Each row of a before or after table is a point. One or more steps were done to the points. Then noise was added and the rows were shuffled. The steps act on columns, c1 being the first. What was done? A step turns or swaps two columns, mirrors them in a line or flattens them onto one, adds a multiple of one to another, or multiplies or shifts one. Angles are multiples of 10 degrees, from the lower column toward the higher: turns from -170 to 170, lines from 10 to 170 but not 90. Use the fewest steps. Two steps may share a column if one is a turn and the other turns, adds or multiplies; they go together, in the order done. Otherwise the lowest column goes first.
In the rows, 128 means zero.

Before (8 x 2):
[[144 182]
 [140  77]
 [114 154]
 [ 72  84]
 [ 42  74]
 [131 127]
 [100 188]
 [ 57 142]]
After (8 x 2):
[[131 129]
 [ 60 153]
 [ 91 142]
 [ 84 144]
 [157 119]
 [ 71 146]
 [109 135]
 [123 129]]
Steps: flatten c1 and c2 onto the line at 160 degrees

Before (11 x 4):
[[ 33  97 102 182]
 [ 61 162 109 188]
 [ 78 159 128 148]
 [144  98 133 137]
 [179 122  56 154]
 [148  56 168  76]
 [ 51  34 106 129]
 [ 29  75 126 114]
 [111 116 170 105]
 [ 84 132 180 151]
 [127  51 100 132]]
After (11 x 4):
[[ 36 159 115  73]
 [ 77 155 126 144]
 [155  48 129  90]
 [ 55 198 122 131]
 [145 125 125 106]
 [ 31  94 114  87]
 [164 146 140 105]
 [ 93 149 125 114]
 [120  96 125 136]
 [ 45  78 116  48]
 [121  94 130  58]]
Steps: flatten c1 and c3 onto the line at 10 degrees; mirror c2 and c4 in the line at 30 degrees

Before (10 x 8):
[[133 151 170  95 150 172 106 104]
 [131 107 120 119 144 178 138 140]
 [ 98 125 164 117 119 147  99 129]
 [139 145 121  87 164 121 110  72]
 [170 156 191 140 102  98 113 112]
 [116 171 138 131  95 105 182  60]
 [123  94 177  71 170 170 108 108]
 [143 128 149  62 100 171 146 123]
 [ 85 167 170 111 165 109 136 129]
 [169 148 116 100  91 133 161 124]]
After (10 x 8):
[[150 109 146 113 168 152 135 169]
 [174 145 123 142 226 180 152  89]
 [141 159  38 150  42 111  42  98]
 [131 149 167 114  13 154 126 117]
 [ 85 170 156 181  43 149  79  90]
 [ 91 123  57 125 114 144  91 142]
 [159 156  57 125 187 184  78 146]
 [125 169  80 119 247 126  56 106]
 [115 125 114  86  43 196  86 135]
 [168  98  52 108 248 200  65 136]]
Steps: multiply c5 by 3; turn c1 and c5 by -20 degrees; multiply c3 by 2; turn c3 and c7 by -130 degrees; turn c4 and c8 by 50 degrees; turn c6 and c8 by 60 degrees

Before (12 x 11):
[[133 123  89 167 127 107  97 154  93 120 113]
 [132 144  97  82  76 151 196 128 125 154 151]
 [107 182 149  65  79 140 150 204  68 123 108]
 [139 129 166 112 105  62 169 187 120 148 102]
 [142 128  88 127 147 163 210 132 129 125 152]
 [150 140 158 120 140 128 112  95 132 131 154]
 [164 157 125  81 148  92  71 134 152 174  92]
 [179 132  82  95 122 158 157 139 105  66 122]
 [137 155  86  83 119  63 181 167 184 143 149]
 [132 178 119 142 116 118 132 115 200 127 116]
 [124 176 161 152 129 110 173 108  77  99 102]
 [109 121 143  55 116 119 154 122 145  89 110]]
After (12 x 11):
[[165  91   0 141 139 119  90 138 103  76 125]
 [149 107 193 137 119 210 143 189 124 151 100]
 [122 162  49 115 104 122 164 151  93 119 110]
 [124  79  44 131 138 210 134 172 184 147 151]
 [111  34 183 123 118 124 105 205  72 123 104]
 [138 121 193  74 118 171 107 107  77 111 104]
 [123  66  72 143 111 156  68 128 127 153 154]
 [113  69 165 167 158 148 106 119 139  90 108]
 [128 116 110  81 102 134 135 117 205 121 116]
 [126 134  41 126 143 155  45 135 125 122 154]
 [159 120 169 118 141 114 143  96 124 136 155]
 [160  92  97 124 171 117 196 135 150 181  90]]
Steps: turn c1 and c3 by -20 degrees; multiply c3 by 2; turn c4 and c5 by -30 degrees; turn c2 and c4 by -120 degrees; turn c6 and c7 by -140 degrees

Before (14 x 18):
[[150 117 120  42 124 157 146 168 120 148 144 128  31 116  99 212  80 149]
 [134  92 216  81 119  79  34 164  84 164 157 100 134  46  67 153  66 110]
 [194  84  67  82 114 173 121 139 121  94  77 147 100  72 106 121 151 106]
 [105 135 172  92  79  63 186 112 121  87  68 179 138  65 183 189 117  91]
 [148 114 134 128 118 204  45 189 145 170 145 141  43  86  50 102  66  75]
 [150 160 185 155  91 156 178  99 172 129 126 138 182 125 129 113 124 152]
 [155 239 174  98  72 103 116 133 165  93 123 103  79 142 209 122 175 177]
 [128  71 169 109  62 100  94 176 101 148 184 158  29 143 119 112  38 110]
 [ 92 135 218 136 140 143 168 144 160 123  70 144  19 176 102 108 150 194]
 [149  95 184 119 136 197  77 138  77 154 111 161  84 111 141  76 193  55]
 [121 125 121  89 115 180  54 145 192 118 116 105 110 192 134 115 102 123]
 [215  53 135 145  96 194 139 173  67 141  37  66  72  66 228 149  68  79]
 [183 138 107  88 136 161  81 118  88 171 104 107 101  96 208 118  33 153]
 [ 76 137 109 141  81 145 150 152 146  78 144 113  59 142 158 193  73 206]]
After (14 x 18):
[[150 124 155 205 122  75 107 155 168 151 138 128  27 120  96 219 150 137]
 [149 108 177 138 123  34 188 163  77 176 145 136  39  88  49  99  63 142]
 [ 75 142 142 102  74  73 119 154 158  77 148 122  60 140 159 193 206 139]
 [150 237 142 145  74 179 156 113 153  97 130  95  70 137 208 119 176 150]
 [102 124 128 156  72 148  85 110 177  81  74 132 135  64 183 188 109  57]
 [130  64 181 158  59  64 127 154  99 153 181 155  24 146 127 111 145  61]
 [195  87 117 175 115 119 124 159 138  92  76 143  99  81 101 118  83 168]
 [216  83 162 124  93  39  78 153 100 138  43 143  77  70 227 147  71 143]
 [133 107 180 201 119 101 151 116  50 170 157 131 136  42  65 158 141  54]
 [153 151 125  82  98 114 128  88 181 130 126 117 181 117 129 111 139 156]
 [121 131 137 162 117  76 222 145 128 122 120 129 109 194 132 112 118 155]
 [148  84 154 160 135 153 125 118  67 160 113 149  84 109 138  77  34 192]
 [ 95 131 166 107 142 140 129  98 176 130  61 128  20 177  94 107 182 168]
 [187 140 115 187 139  30 126 125  81 171 106 118  96  96 210 120 162 115]]
Steps: flatten c2 and c12 onto the line at 160 degrees; multiply c3 by 0.4; turn c3 and c8 by -50 degrees; turn c7 and c9 by -130 degrees; turn c4 and c9 by -160 degrees; turn c6 and c17 by -120 degrees; turn c17 and c18 by -70 degrees
